Rows are points. A path goes straight from each point to the next, and from the last back to the first. The post is the endless flat space through its rows: a point in 2 columns, a line in 3, a plane in 4, and so on, so that a path can go around it. Count how often the path circles the post. Going back the other way cancels.

Post (2 x 3):
[[-0.20 -0.12  0.11]
 [ 0.43 -0.07 -0.13]]
Path, 19 rows:
[[ 0.32 -0.01  0.12]
 [ 0.03  0.18  0.02]
 [-0.34 -0.14 -0.17]
 [-0.55 -0.20 -0.10]
 [ 0.01  0.10 -0.15]
 [ 0.40  0.20  0.11]
 [ 0.44 -0.32  0.25]
 [-0.33 -0.37  0.17]
 [-0.11 -0.41 -0.34]
 [ 0.30 -0.36 -0.23]
 [ 0.13 -0.23  0.11]
 [ 0.11 -0.12  0.46]
 [ 0.86  0.14 -0.19]
 [ 0.34  0.12 -0.56]
 [ 0.08 -0.12 -0.55]
 [-0.22  0.38 -0.04]
 [-0.14  0.13  0.28]
 [-0.28 -0.46  0.57]
 [ 0.59 -0.19 -0.05]]
Times around: 0

Post:
[[-0.37 -0.12 -0.02  0.39]
 [-0.04 -0.12 -0.42  0.46]
 [-0.18  0.35 -0.16 -0.24]]
Path (22 x 4):
[[-0.44 -0.15 -0.48  0.15]
 [-0.42 -0.45 -0.21  0.11]
 [-0.06  0.22  0.30 -0.07]
 [-0.10  0.36 -0.12  0.37]
 [ 0.37  0.22 -0.22  0.39]
 [-0.08 -0.04 -0.06  0.07]
 [-0.27 -0.23 -0.37 -0.01]
 [-0.20  0.30 -0.35 -0.14]
 [-0.42  0.13 -0.11  0.49]
 [ 0.15  0.30 -0.16 -0.11]
 [ 0.09 -0.22 -0.16 -0.02]
 [-0.44 -0.09 -0.18 -0.16]
 [-0.14 -0.43 -0.54  0.60]
 [-0.12 -0.18 -0.03 -0.13]
 [ 0.54  0.15 -0.65 -0.24]
 [-0.55 -0.44 -0.11  0.38]
 [-0.12  0.05 -0.59  0.30]
 [-0.07  0.10 -0.43  0.37]
 [-0.01  0.41 -0.14 -0.17]
 [ 0.09  0.10  0.09  0.24]
 [ 0.27 -0.20 -0.60  0.33]
 [-0.14 -0.43 -0.61  0.28]]
Times around: 2

Post:
[[ 0.59  0.25  0.37 -0.01 -0.13  0.06]
 [-0.25 -0.42  0.06 -0.34  0.02  0.48]
 [ 0.05  0.26 -0.26  0.16 -0.13 -0.13]
 [-0.13  0.16  0.09 -0.15  0.07  0.15]
 [-0.03 -0.10 -0.18  0.44  0.38  0.40]]
Path, 22 rows:
[[ 0.54  0.10  0.23 -0.11 -0.11  0.30]
 [ 0.37 -0.30  0.05 -0.33 -0.20  0.02]
 [-0.53  0.14  0.25 -0.47  0.19  0.05]
 [-0.21 -0.02 -0.05 -0.29 -0.53  0.02]
 [-0.01  0.19  0.25 -0.14  0.23  0.55]
 [ 0.28 -0.15 -0.07  0.05  0.02  0.29]
 [-0.10 -0.63 -0.26 -0.08  0.14  0.26]
 [-0.07  0.35  0.52 -0.13  0.05 -0.24]
 [ 0.06  0.11  0.11  0.30  0.12  0.35]
 [ 0.41  0.23  0.54 -0.08 -0.45 -0.06]
 [ 0.38 -0.02  0.54  0.18  0.41  0.77]
 [ 0.18  0.00 -0.50 -0.29 -0.59  0.05]
 [ 0.22  0.06 -0.60  0.24  0.10 -0.27]
 [ 0.30  0.48  0.18  0.04  0.14 -0.49]
 [-0.46 -0.15  0.21 -0.15  0.19  0.14]
 [ 0.30  0.26  0.14  0.03 -0.28  0.02]
 [ 0.07 -0.17  0.21  0.16  0.48  0.80]
 [-0.39 -0.14 -0.31 -0.11  0.56  0.30]
 [ 0.52 -0.07 -0.34  0.64  0.13 -0.26]
 [-0.32  0.24  0.31 -0.08 -0.11 -0.05]
 [ 0.09  0.37 -0.15  0.30 -0.54 -0.24]
 [-0.06  0.47  0.17 -0.42 -0.31  0.29]]
Times around: 4

Post, 7 rows:
[[ 0.39 -0.01  0.35  0.29  0.11 -0.17  0.32 -0.51]
 [-0.14 -0.46  0.00  0.08  0.05 -0.07  0.03  0.05]
 [-0.09 -0.29 -0.27 -0.04 -0.13 -0.24  0.13 -0.18]
 [-0.11 -0.20 -0.12  0.17 -0.17  0.00 -0.06 -0.07]
 [-0.18 -0.07 -0.20 -0.10  0.17 -0.25 -0.07  0.07]
 [-0.64  0.51  0.88 -0.69  0.32  0.44  0.05 -0.05]
 [ 0.17 -0.37 -0.20  0.07 -0.15 -0.10  0.14  0.03]]
Path (25 x 8):
[[-0.12 -0.32  0.33 -0.29  0.18 -0.11  0.09  0.29]
 [-0.01 -0.08 -0.04 -0.40 -0.24  0.18 -0.05  0.24]
 [ 0.11 -0.22 -0.37  0.02 -0.25  0.11  0.05 -0.18]
 [-0.28 -0.07 -0.04 -0.04  0.10 -0.04  0.28 -0.19]
 [-0.02 -0.06  0.42  0.58 -0.38  0.45  0.15  0.13]
 [-0.07  0.07  0.64 -0.44  0.40 -0.10  0.17  0.05]
 [-0.08  0.06 -0.05 -0.34 -0.17 -0.05 -0.33 -0.19]
 [ 0.16  0.40 -0.42  0.01  0.81 -0.91  0.05 -0.67]
 [ 0.33 -0.52 -0.05  0.68  0.33 -0.11  0.41 -0.08]
 [ 0.14 -0.61 -0.07  0.55  0.04 -0.42  0.30 -0.13]
 [-0.15  0.48  0.44 -0.35  0.15 -0.36  0.16 -0.49]
 [-0.19 -0.27 -0.01 -0.23  0.08 -0.10 -0.21 -0.22]
 [-0.20 -0.28 -0.04 -0.25  0.16 -0.01  0.13 -0.24]
 [ 0.11  0.01  0.35 -0.11 -0.10  0.15 -0.13 -0.28]
 [-0.06 -0.24  0.47 -0.02  0.28 -0.17  0.06 -0.01]
 [-0.41  0.44  0.36  0.07  0.60 -0.15 -0.30  0.20]
 [ 0.05  0.16  0.26 -0.19  0.32 -0.32 -0.02 -0.11]
 [ 0.20  0.00 -0.64 -0.12  0.05 -0.59 -0.20 -0.26]
 [-0.41 -0.43 -0.26 -0.03  0.46  0.01 -0.20  0.40]
 [-0.23 -0.23 -0.06  0.19 -0.21 -0.12  0.55 -0.36]
 [-0.05 -0.23 -0.02  0.40  0.25 -0.18 -0.26  0.47]
 [-0.24  0.32 -0.25 -0.01  0.00 -0.49 -0.15 -0.51]
 [-0.50  0.47 -0.15 -0.86  0.45 -0.55  0.09 -0.76]
 [-0.10  0.38  0.50  0.36  0.50  0.07 -0.04 -0.25]
 [ 0.06  0.01 -0.19  0.14  0.18 -0.37  0.38 -0.11]]
Times around: 4

Post:
[[ 0.17  0.56 -0.26 -0.55 -0.70  0.27  0.21 -0.41  0.43]
 [-0.09  0.36  0.25  0.11 -0.36  0.18 -0.45  0.33  0.09]
 [-0.12  0.07  0.27  0.20  0.21 -0.06  0.11 -0.06  0.32]
 [ 0.26 -0.13 -0.28  0.11  0.16  0.07 -0.13 -0.26  0.14]
 [-0.17 -0.35 -0.04  0.15  0.06  0.04  0.01 -0.26  0.19]
 [ 0.16 -0.17  0.00 -0.03  0.35 -0.21 -0.10 -0.25 -0.07]
 [ 0.01 -0.20  0.33  0.31  0.26  0.07 -0.09 -0.25 -0.15]
 [ 0.15 -0.26  0.17  0.10  0.02 -0.06  0.19 -0.02  0.07]]
Path, 25 rows:
[[ 0.16  0.10 -0.72  0.04  0.00 -0.11 -0.34 -0.36  0.47]
 [ 0.27  0.03 -0.75 -0.83  0.18 -0.81  0.07 -0.30  0.19]
 [ 0.02  0.31  0.08 -0.18 -0.10  0.08  0.14  0.37  0.31]
 [ 0.06  0.13 -0.17  0.14  0.31  0.09 -0.03 -0.20  0.32]
 [-0.03  0.34 -0.03 -0.20 -0.18  0.26  0.23 -0.11  0.66]
 [ 0.38  0.03  0.47  0.04  0.20 -0.03  0.02 -0.48 -0.05]
 [-0.13 -0.31  0.54  0.36  0.12  0.01  0.25 -0.55 -0.18]
 [-0.15  0.59  0.60 -0.09 -0.28 -0.26 -0.13  0.09  0.07]
 [ 0.40  0.50  0.25 -0.17 -0.33 -0.12  0.11  0.08 -0.21]
 [-0.03 -0.07  0.02 -0.20 -0.23  0.18  0.36  0.30  0.40]
 [ 0.29 -0.75 -0.74 -0.43 -0.02  0.12  0.10 -0.43  0.51]
 [ 0.24 -0.20  0.14 -0.43  0.25 -0.42  0.15 -0.70 -0.27]
 [ 0.17 -0.48 -0.22  0.32 -0.51  0.17  0.13  0.12  0.16]
 [-0.11 -0.75  0.55  0.16 -0.20  0.15  0.80  0.07 -0.02]
 [-0.31 -0.05  0.11  0.11  0.34 -0.09 -0.32 -0.54 -0.38]
 [-0.27  0.30  0.23 -0.45 -0.25 -0.13  0.52 -0.03  0.32]
 [-0.13 -0.11  0.00  0.29  0.26  0.29  0.18 -0.61 -0.10]
 [ 0.37  0.18 -0.10 -0.10  0.36  0.14  0.21  0.06  0.33]
 [-0.09  0.34 -0.15 -0.41 -0.41 -0.05 -0.19  0.24  0.82]
 [-0.13 -0.12  0.29  0.22  0.18 -0.23 -0.03 -0.74 -0.10]
 [ 0.17  0.03 -0.07  0.02 -0.31 -0.01  0.36 -0.11  0.03]
 [-0.38 -0.54 -0.45  0.15 -0.50  0.58 -0.05 -0.17  0.29]
 [ 0.16 -0.34  0.11  0.01 -0.01  0.24  0.20  0.05  0.36]
 [ 0.00  0.15  0.42 -0.45  0.28 -0.01  0.30 -0.50 -0.14]
 [ 0.03 -0.36  0.61  0.07 -0.45  0.12 -0.03  0.21 -0.05]]
Times around: 4

Post, 11 rows:
[[ 0.04 -0.36 -0.06 -0.14 -0.48  0.47 -0.26  0.16 -0.60 -0.20 -0.22  0.14]
 [-0.14 -0.48  0.28 -0.20 -0.08 -0.10  0.21 -0.16 -0.20  0.13 -0.21  0.18]
 [ 0.13 -0.22  0.24 -0.27  0.16 -0.46  0.00 -0.16  0.15 -0.38 -0.30 -0.46]
 [ 0.01 -0.09 -0.39  0.21  0.22 -0.22 -0.29 -0.10  0.21  0.16 -0.23 -0.12]
 [ 0.40 -0.28 -0.22 -0.20  0.01 -0.08 -0.05  0.21 -0.01  0.38  0.07 -0.05]
 [-0.48 -0.83  0.42  0.09 -0.33  0.08  0.26 -0.15 -0.12  0.09  0.11  0.00]
 [ 0.18 -0.29 -0.36 -0.06 -0.11 -0.03 -0.05  0.05 -0.45  0.20 -0.18 -0.27]
 [ 0.11 -0.13 -0.15  0.13 -0.30  0.06 -0.42 -0.34 -0.08  0.31 -0.15  0.29]
 [ 0.03  0.01  0.03  0.13  0.08  0.02 -0.03 -0.44 -0.15 -0.12 -0.05 -0.30]
 [-0.02  0.14  0.11  0.16 -0.27 -0.07  0.22  0.01 -0.19  0.40  0.37 -0.01]
 [ 0.13 -0.43 -0.13  0.56  0.05 -0.42  0.40  0.08  0.22  0.20 -0.11 -0.01]]
Path, 23 rows:
[[ 0.59  0.23 -0.30 -0.29 -0.13  0.31 -0.19  0.49 -0.76 -0.48 -0.31  0.43]
 [ 0.02 -0.75  0.20 -0.39  0.32 -0.63  0.10  0.16 -0.03  0.52 -0.03 -0.12]
 [ 0.10 -0.40  0.10 -0.17  0.10 -0.35  0.35  0.00 -0.41  0.40 -0.43 -0.55]
 [ 0.26 -0.36  0.16  0.65 -0.95 -0.14 -0.15  0.14  0.39  0.36  0.08  0.46]
 [-0.29 -0.71  0.19  0.05  0.56 -0.14  0.22  0.03  0.01 -0.15 -0.22 -0.34]
 [-0.73 -1.03  0.17 -0.15 -0.01 -0.18  0.07 -0.29 -0.19  0.26 -0.20  0.08]
 [ 0.09  0.12  0.04 -0.30 -0.34  0.32 -0.04 -0.27 -0.65 -0.48 -0.22  0.28]
 [ 0.46 -0.17 -0.12  0.31  0.53 -0.06 -0.02 -0.13  0.67  0.13  0.57 -0.28]
 [-0.13 -0.29 -0.10  0.13 -0.08 -0.37 -0.12 -0.43 -0.35 -0.18 -0.45 -0.01]
 [-0.60 -0.46 -0.06 -0.37  0.57 -0.56  0.06  0.31  0.50 -0.36 -0.34 -0.55]
 [ 0.29 -0.18 -0.35  0.31 -0.25 -0.26 -0.21  0.21  0.14  0.15 -0.34  0.00]
 [ 0.37 -0.25 -0.03 -0.01 -0.31 -0.24  0.05 -0.22 -0.16 -0.17 -0.30 -0.13]
 [ 0.27 -0.45 -0.38 -0.33 -0.14 -0.25 -0.24  0.27  0.07 -0.43 -0.62  0.10]
 [-0.62 -0.46 -0.04 -0.16 -0.19 -0.16  0.11 -0.77 -0.48  0.45 -0.26 -0.47]
 [-0.24 -0.36 -0.01  0.01 -0.20  0.11  0.39 -0.24 -0.38  0.21 -0.30  0.11]
 [ 0.06  0.33  0.22 -0.04 -0.32  0.50 -0.09 -0.73 -0.46  0.07  0.41  0.26]
 [ 0.27  0.00 -0.27 -0.06  0.08  0.09  0.41  0.12 -0.18 -0.06  0.23  0.02]
 [ 0.04  0.18  0.14 -0.05 -0.18  0.22  0.28 -0.27 -0.41  0.19 -0.02  0.05]
 [-0.06 -0.36 -0.16  0.22  0.31 -0.14 -0.19 -0.15  0.11  0.35 -0.18 -0.35]
 [-0.19 -0.42  0.18 -0.13  0.33 -0.32  0.07 -0.09 -0.10 -0.27  0.03 -0.57]
 [-0.21 -0.35  0.09 -0.03  0.48 -0.62  0.16 -0.04  0.14  0.20 -0.31 -0.47]
 [-0.10  0.17  0.23 -0.15 -0.51  0.02 -0.11 -0.06 -0.50  0.04 -0.43  0.00]
 [ 0.46 -0.02  0.03  0.06 -0.23 -0.25  0.08  0.10  0.50 -0.20  0.09  0.04]]
Times around: 0
